Each wall is flat, endless, passes through zero and stands at right angles to its row. A trip goes straight from one point to another. Which walls does it cross, in order?
In the rows, zero is written as 128.

Walls:
(1): [134 104]
(2): [109 180]
(3): [115 130]
Trips:
[101 134] to [121 153] => none
[143 140] to [122 144] => 3
[130  98] to [146  93] => none
[120 181] to [ 88 115] => 1
[113 118] to [152  96] => 3
[149 157] to [177 136] => 2, 1
[139 161] to [167 174] => none
[141  62] to [ 92 133] => 3, 2, 1
[136 104] to [147 105] => none

Walls:
(1): [131 154  74 103 123 124 116 180  68 123 113]
(2): [138 128 115  91 152 184 102 143 195 129 107]
(3): [114 118 155 168  91 116 116 155 111 125 160]
Trips:
[105 122 151  75 145 158 138 110 122 111 129] to [ 95 148  60  88 122 151 144 135 125  97 122] => 1
[221 148 133 146 130 101 112  65 179 131 180] to [145 136  93 143 116  86 116 151 168 144 147] => 3, 1
[123 125 176 130 129 119 125  97 113 152 186] to [137  95  85 131 147 135 159 167 110  97 177] => 1
[134  86 151 134 123 147 190 113  72 133  90] to [143 107 136 163 102 185 113 123 133 151  45] => 2
[155 110 175  73  71 154 157 101 170 104 103] to [208 149 119  96 171 138 132 117 137  67 138] => 1

Walls:
(1): [108 123 131 144 202 208 109  58 114  99  97  81 125 123 115  94  97  88
 120 131 101 145 117 140 120 156 124 135 152 151 123 138]
(2): [129 113 102  93 106 139 138 183 119 110 169 150  84 151 120 164 137 133
 111 117 139 103 160 182 133 105 195  90 137  21 104 112]
(3): [133 122  88 149  97 127 151 112 127 167 115 110 115 127  98 143 114 131
 105 113 136 149 130 116 112 124 145  52 135 121 102 147]
(4): [168  96 132 151 115 126 197 118  88 123  50 133  95 103 147 220  84 103
  95 145 109 101 176 124 118 119  98 117 137  92 182 137]
(5): [ 56 114 133 122 128 130 113 158 170 108  77 163 129  79 138 121 167 134
  84 107  92 126 131 119 159 129  88 108  78 100 113 103]
(6): [145 111 160 115 163 109 186 140 125 108  67 135 105 146 136 106 120 124
 159 127 166 155 138 142 132  88 135  86 119 126 196 126]
Trips:
[112 169 144 122 117  99 128  83 150 149 167 141 150 102 170 100 143 179
 172 142 125 167 134 160 104 165 123 207 155 176 136  87] to [140 152  90 142 105 136 147 110 133  87 152 132 156 155  70 108 151 187
 152 136 158 103 125 138 125 149 131 132 113 115 201  84] => 6, 2
[ 86 128 134 129 199 122 143 132 163 116 145 124 122 113 149  58 178  99
 134  73  94 135 121 113 117 115 134 118  61 170 164 124] to [190  51 146  88 207 148 134  86 116  85 141 105 134  95 149  85 201 166
 134  80 130 118 152 106 115 123 137 109 145 161 101 150] => 5
[134 123 111 152 127 139  84 144 146 151 105 119 144 144 140 106  98 146
 117 115 151 134 143 151 157 145  76  75 128 101 123 124] to [116 163 144 165 142 134 191  83 145 146 125 117 115 168 151 114 174  96
 125  75 155 175 127  98 115  79 135 157 142 130 139  91] => 2, 5
[138  89 173 168 112 145 179 176 120 135 139 128  73 136 134  94 140 140
 141  60 136 117  95 112 179 173 196 142  97  90 201 103] to [151 210 123 184 125 139 106 152 138 133 146  88 158 108  96  97 148 165
 115 177  76 136 121 193 152 159 114  79 119  95  88  77] => 4, 3, 6, 1
[ 60 151  84 119 128 100 176 145 145 217  78 162 146 150 105 126 149  73
  93 164 150 166 184 160 144 110 168 128 107 173 202  80] to [137 100 126 155 132 118 189 148 136 148 115  98 101 200 129 139 134 121
 156 145 145 184 130 161 178  95 127  86 112 139  82 159] => 2, 5

Walls:
(1): [156 159  85 112 131 125 157 110 153 157  79  99  74  76 127 107 128 107
 133 141  89 144 111 157  77 103 138 165  90 142 107 140 103 157  72  86
 140 106  96 170 123 146 101  35 120 128 175 161]
(2): [139 150 154 145  88 127 133 163 157 108 172 153 150 131 189  89 102 175
 131 142 139 106 105 133 152  77 168 141 113  71 192 173 157 156  57 118
 139 158 140 145 160 127  69 109 137 155 130 144]
(3): [152 145 102 158 102 104 126 133  77 193 130 120 135 165 113 110 116 153
 193 124 186  92 147 157 106  69  66 157 161 107 121 126 172 134 163 185
 192 114 101 138 134  85 143 150 114 162 103  91]
(4): [ 97 122  96 127 188  96 120 139 136  99 127 129 119  82 158  73 146 142
 152 112  97 123  98 160 132  84  81  83 130 122 137 137 146 175 117 111
 119 123 119 153  91 151 126 131  95  98 104 157]
(5): [174  44 170 120 121 147 125 148 115  92 106  73  97 158 117 175 104 142
 132 126 144 127 121 150 148 154 188 111 111 193 100 176 122 127 103 123
  56 145 153  54 134 120 115 152 103  82 123 105]
Trips:
[120 131  54 159  66  95  82 104 107 165 114 131 102 133 153 110 188  67
 177 119 110 103 143 108 118 106  82 100 162 119 114  63 136 129 130 172
 128  95 143 122  88  79 129 103 155 141  76  85] to [108 147 112 111 124 170  96 124 144 119  77 129 103 137 110  98 130 108
 126 124 184  77 156 115 139  89  82 146 132 112  54 151 133 119 131 112
  70 124 127 114 164 113 177 132 181 129  64 110] => 4, 5
[ 74 172 127 109  79 160 198 142 183 119 218 119 104 151 106 111 151 127
 135  98 151 135 148 152 144 127 144 165 150 112 124 118 120 156 104 130
 171 137 121 159 121 161 153 142 109 107  69 122] to [160 169 146 172 109 183 158 117 134  60 104 114  98  91 119 121  70 149
 129 143 144  46 118 145 125 146 153 108 139  77 133  64 150 104 141 158
 140  94 141 149 126 181 150 137 141 108 123 113] => 4
[162 115 114 139 126 153 109 111 186 137 127 147 117  96 136 169 107 104
  91 127 172 107 146 118 148 127 149 155 104 143 132 103 136 127 128 173
 106 193 123 155 183  96 149 147 110 144 166 119] to [137 106 133 155 110 146 186 142 107 127 108 147  83 119 139  87 125 117
 140 111 104 139 133  97 120 176  47 116 118 113 102  93  79  92 120 109
 175 150 125 173 143 122 174  96  98  59 117 165] => 2, 1, 5, 4
